Every row gives one point. A path goes straight from each point to the next, and from the last back to the first. The post is the endless flat space through its rows: a point in 2 columns, a line in 3, a plane in 4, and so on, so that a path can go around it. Count how often the path circles the post. Going back the other way cancels.

Post (2 x 3)
[[-2.0 -4.4 -3.4]
 [ 2.2 -0.3  0.6]]
Path (26 x 3)
[[ 1.3 -4.6  1.5]
 [ 6.4 -3.2  1.0]
 [-1.8 -1.0 -7.8]
 [ 2.9  5.1  1.7]
 [-0.1 -1.8  0.7]
 [-3.0 -6.8 -3.2]
 [ 2.9 -1.6 -1.8]
 [ 2.8 -0.7 -1.3]
 [ 0.9  2.6 -1.4]
 [-1.9 -2.2 -2.6]
 [-6.2 -6.8 -0.1]
 [ 7.1 -0.6  4.1]
 [ 2.9 -1.2 -3.1]
 [ 0.6  2.4 -4.6]
 [-0.7  0.8 -1.3]
 [-2.4 -4.7  0.7]
 [-0.8 -6.0 -1.6]
 [ 2.9 -2.1 -3.3]
 [ 1.1 -0.8 -2.0]
 [-3.8 -1.3 -2.9]
 [-2.3  0.2  0.3]
 [-1.2 -6.1 -0.6]
 [ 6.7  1.4  3.3]
 [ 3.4  1.0 -4.5]
 [ 3.3  5.0  1.5]
 [-5.7 -5.7 -3.0]]
Times around: 5

Post (10 x 11)
[[ 2.3  0.9  2.6  3.1  3.0 -5.2  0.3  2.0  3.7 -1.1 -2.1]
 [ 2.1  2.8 -1.6  2.9 -2.5  1.2 -0.2  1.1 -4.3 -1.2  3.2]
 [-3.3  1.3  1.0  2.3 -0.2  0.3  1.3  1.4 -0.9  1.6  2.6]
 [ 1.0  0.9  0.8  0.1  4.1 -1.5  2.9 -1.2  3.1  0.0 -4.3]
 [-2.0 -3.2 -2.7  1.3  0.8 -2.0 -0.3 -0.2 -1.7  0.5  0.2]
 [ 6.1 -4.7  3.8  1.3 -3.2 -0.3  2.9 -0.4 -3.4 -1.1  5.0]
 [-2.3 -2.1 -3.8  3.3 -1.0 -0.1  1.7  0.8  1.5  0.5  2.3]
 [ 6.8 -2.0  5.0  0.1 -2.4  2.2  1.7  3.7 -1.5 -4.4 -1.2]
 [-1.2 -0.7 -0.6  4.8 -2.2 -0.2  0.7 -2.5 -0.5  1.8 -1.3]
 [-1.2 -0.4  1.4 -0.6  2.4 -4.6 -8.5  1.8  8.7 -0.5 -0.3]]
Path (24 x 11)
[[ -1.1  -0.7   0.0   1.1   3.6  -5.1   2.4   3.4   7.5   2.5  -0.4]
 [  1.4  -5.9  -0.4   0.2  -0.5  -3.7   4.4  -3.3  -0.3   1.5   4.6]
 [ -0.8  -0.9   0.6  -0.6   1.7  -0.6   2.0  -0.1   3.3  -2.4  -2.3]
 [  1.0   2.3  -0.6   7.5  -5.2   2.8  -5.4  -7.2   3.3   0.7  -0.8]
 [  0.2  -1.7   4.2  -0.4   4.7  -2.2   1.1   6.7  -1.3   0.5   0.7]
 [ -2.1   4.0   1.6  -0.7   6.7  -5.1   3.8   7.4   2.4   0.5  -0.4]
 [  5.4   2.6   1.9   4.6  -5.8  -1.2   2.0  -2.4  -1.3  -0.2   7.2]
 [  5.9   6.9   0.6   6.4  -0.3   1.0   1.7  -0.7   0.3  -5.4   0.3]
 [  0.2   6.7  -6.4   6.0  -1.0   5.1   4.4   2.4   0.2  -1.9   1.1]
 [ -0.1  -0.4   2.1  -0.5   3.1  -4.3  -1.8   2.8   2.7   4.3  -0.4]
 [  6.4  -6.0  -1.0  -3.7  -3.0  -3.1  -2.1   8.0  -3.6  -3.4   4.7]
 [  0.5  -1.9   3.0   3.4  -2.1  -1.4  -0.5  -1.8   2.5   3.1   0.7]
 [  5.6  -2.1   1.2   2.1   4.5  -0.9   5.0   1.1  -3.6  -0.6   8.8]
 [  1.6 -11.0  -9.7   2.7   1.3   1.2  -0.1   0.6   0.7  -6.4  -1.5]
 [  0.5   4.8  -3.8   3.1   3.2  -0.2  -5.7   3.0   1.3   0.4   3.0]
 [  5.4  -6.5  -4.0   3.2  -4.3  -1.9   3.0   3.1  -1.8   1.2   2.9]
 [  1.9   1.0  -1.8   5.0  -5.6  -1.5   3.0   0.7  -3.6  -3.3  -3.7]
 [  0.0   1.2  -1.2   1.6   0.0   0.5  -3.1   2.4   2.8  -3.6  -2.2]
 [  0.2   3.2   4.6   0.6   3.9   0.9   1.0   0.8   3.1   0.9   1.0]
 [ -0.6  -4.7   0.0   1.0   4.0  -1.6   1.6   3.6   5.8   3.1  -2.8]
 [  4.8  -2.0   0.5   8.0  -3.3 -10.0   6.0   1.3   4.2   1.7   2.2]
 [ -2.3   4.3  -1.7   0.6  -1.5  -2.7  -0.4  -0.5   2.1  -1.3   1.1]
 [  8.0   0.2   0.2   5.8   0.9  -5.3   1.2   1.1   0.7  -4.7   2.9]
 [  1.1  -2.1  -4.9   5.8   2.0  -6.2  -0.1   2.2   1.5  -0.1   8.1]]
Times around: 4

Post (17 x 18)
[[ 0.6 -0.7 -0.4 -4.7  0.7 -0.7  3.8  3.9  1.4  5.5 -1.6 -3.7  1.0  2.4
   0.8 -1.2  1.2 -0.4]
 [ 4.6  0.3  0.2  0.6  0.0  2.8 -1.3 -1.5  1.2  5.6 -1.6 -1.8  2.2  3.0
  -3.8  0.2  4.2  1.7]
 [ 2.0  1.2  2.3  0.5 -0.6  3.2 -1.2  2.4  8.0  0.8  2.3 -7.2  1.8  2.7
   0.0 -0.6 -0.8 -3.3]
 [ 0.1 -3.8 -3.8  4.7 -1.1 -3.7 -2.6 -0.7  3.2 -6.5  3.8 -2.3  1.5  2.7
   2.5  0.9  3.2 -5.1]
 [-2.3  4.5  1.8  4.8 -0.4  1.7  5.3 -1.1  0.0  1.9 -0.4 -4.3  0.0 -2.5
   1.8  1.8  2.9 -1.5]
 [ 0.7 -3.4 -0.7 -2.2  2.8  1.0 -0.9 -0.5  2.6 -1.1 -1.6 -7.2 -2.0 -0.1
  -0.5 -0.6 -1.4 -0.7]
 [ 6.0  1.0  1.8 -4.0 -3.3  0.3 -2.2  2.0 -3.1  4.3  2.6 -6.0 -1.9  1.5
  -2.8  3.7 -3.6 -2.1]
 [ 1.8 -1.5  1.0 -1.9 -0.5  2.0 -5.3  1.1 -6.3 -0.4  1.0 -0.2  1.6 -4.1
   6.1  6.1 -3.2  1.1]
 [-2.8  2.8 -3.7 -1.1 -6.5  3.0  1.3  1.2 -1.8 -1.4  1.8  1.2  0.0  3.5
  -0.6  0.2  4.7 -2.3]
 [-3.3 -1.0  2.4 -3.0 -4.5 -4.7 -4.4  2.8 -4.6  1.4 -1.5 -0.5  3.5 -3.1
   2.0 -1.6 -2.9 -2.0]
 [-2.7  3.5 -0.6 -2.0  0.2  2.1 -1.3 -4.5  0.6 -1.8  3.6  0.2  2.8 -5.8
   6.7 -2.3 -0.7  1.2]
 [ 4.1  1.7 -1.0  3.2  2.5  5.8  0.5 -1.4  1.1  1.5  3.1 -1.1 -1.6  4.7
   2.5 -0.2 -0.7 -0.8]
 [ 1.3  1.7  3.7  2.7 -1.8 -3.2  4.6  1.4 -3.5 -3.0 -1.2 -3.1  2.1 -2.7
  -1.4 -1.0  8.5 -3.7]
 [-3.1  1.6 -4.8 -2.9 -1.3 -0.3  1.1 -1.4  2.4 -6.3  0.9  5.1  3.3 -0.5
   3.5  0.0 -2.2  1.9]
 [-3.9  4.9 -4.3 -1.4  0.5 -0.7 -0.6  2.8 -0.2 -0.6  0.1 -1.4  3.9 -1.6
   2.2 -1.3  0.7 -3.7]
 [ 1.3  0.0  5.7 -0.3  0.4 -2.6 -2.0  3.1 -5.8  1.8 -0.4 -4.3 -1.5  0.8
   0.8  3.9  3.5  2.5]
 [-1.5 -2.7  2.5 -4.8  3.5 -2.2  3.8  0.6 -1.3  2.2 -1.5  1.9  2.4  3.4
  -4.1  0.5  5.0 -2.1]]
Path (24 x 18)
[[  1.2   2.2  -0.5   0.8  -1.9  -2.6  -0.7   3.8   2.3  -4.6   1.3  -5.1
    0.5   1.0  -3.1  -0.8  -0.2   4.4]
 [ -3.1   0.4   1.0  -1.8  -0.3  -4.8  -3.9   0.3  -1.3   3.4  -0.3  -1.4
    2.5   6.2   4.8  -9.9   3.9   1.7]
 [  2.3  -3.0  -0.8  -1.6   1.4   1.0  -1.3  -3.4   8.3  -4.0   1.0  -2.4
    0.5   0.5   4.8  -0.2   0.8   1.7]
 [ -2.9  -4.6   0.9  -8.2  -3.1  -9.6  -1.7   2.7  -3.9   4.4  -3.2  -2.5
   -2.5   0.4 -11.7   2.2   0.9  -2.6]
 [  3.1   2.8   1.4   1.3  -7.0  -5.1  -1.4   3.3   4.0  -1.4   4.7  -4.2
    0.8   4.4  -6.2   3.4   0.2  -0.5]
 [ -1.3  -0.7   7.4   0.8   3.6   1.9   2.3  -0.1   1.2   1.1   1.9  -2.7
    3.9   0.2  -0.1   1.3   1.9  -4.9]
 [  0.7   2.2   1.6   1.9  -0.7  -1.4  -4.8  -2.9  -1.4  -1.7   3.4  -3.5
   -1.3   2.0   0.2  -1.2   4.3  -1.3]
 [ -0.8  -6.3  -7.3  -0.6  -0.7   0.8   5.4   3.1   6.6  -1.3   1.2   6.6
    5.1   4.7   2.6  -0.9   5.2  -9.6]
 [ -5.2   0.9   5.4   2.0  -4.3   0.0   4.3   4.0   3.0  -0.7  -5.7  -9.3
   -1.7  -3.3  -3.3  -6.0   3.4  -1.1]
 [  1.5   2.2  -0.9   0.8  -2.2   3.5   1.5   2.1  -2.1  -2.9  -0.1  -1.2
    3.9  -2.2   7.2   0.6  -2.8   4.3]
 [ -0.9  -0.5   0.1   1.6   2.7  -7.1  -5.0  -0.7   7.1   3.6  -1.6  -5.5
    6.3   3.4   0.2  -1.6   4.7  -4.4]
 [  0.3   2.1  -4.2  -4.2  -2.8  -6.6   8.1   5.2  -1.5   6.9  -2.6  -3.7
   -2.0   0.5   3.2   1.6   3.7  -2.5]
 [  0.8   1.6   9.0 -10.6  -2.9   1.2   4.7  -0.1  -1.8   2.7   4.8   0.2
    0.7  -5.7  -2.5  -0.2  -4.5   0.4]
 [  5.4   1.6   0.0   6.3   3.3   3.2   4.8   2.7  -2.0  -5.1   2.3  -5.2
   -3.4   3.1  -0.4   2.8   1.5  -3.5]
 [ -0.9   3.5  -0.9  -2.4  -1.5   2.7   2.2   4.2   2.0   0.0  -1.4  -7.3
    1.6   0.0   4.9  -1.8   0.1  -1.3]
 [  0.2  -1.1   3.9  -0.7  -4.3   0.0   0.4   3.3   0.8  -0.2   4.5   0.0
   -2.8   8.7   0.3   2.6   1.4  -5.2]
 [  3.0  -0.2  -4.1   4.1   5.1   4.4   0.9  -2.1  -0.3  -0.9  -1.1  -1.6
   -1.9   1.6  -2.0   2.9   5.5  -1.5]
 [  0.2  -4.4   0.2  -3.2  -4.2   3.1  -0.8  -0.6   0.5  -1.8   4.9  -2.0
   -0.3   1.5  -4.3  -1.7   0.1  -0.9]
 [  1.5   3.8   5.0  -4.0   5.6   2.3  -1.1   0.3  -1.5   0.3   2.3   1.5
    6.8   1.7   7.5  -0.9   2.9   2.7]
 [  4.4   3.1   1.5   5.4   4.2  -2.8  -2.3   1.6   3.3   2.4   2.9  -9.4
    4.9  -6.5   7.7  -2.2  -8.1  -2.9]
 [  1.9   2.5   0.2  -6.8   0.9   3.2   6.6   3.5  -1.5   1.2   5.8  -2.4
   -2.0   0.8   0.5   6.8   0.4  -3.6]
 [ -4.7   0.5   0.8  -8.4  -2.0   0.8  -3.5  -2.1  -5.1  -4.0   1.5   1.7
   -2.3  -1.3   1.6  -2.3   6.2  -0.6]
 [  3.7   1.4   0.4  -3.4  -7.4  -5.0  -4.3   0.0   1.3  -1.5  -5.4  -6.8
    1.1   1.0  -4.6   2.2  -0.4  -0.5]
 [ -2.5  -1.3   0.4  -5.1  -1.1   0.7  -0.6   3.1   2.5  -2.6  -0.7  -2.7
    3.5   0.7  -2.1   6.9   1.3   1.8]]
Times around: 3
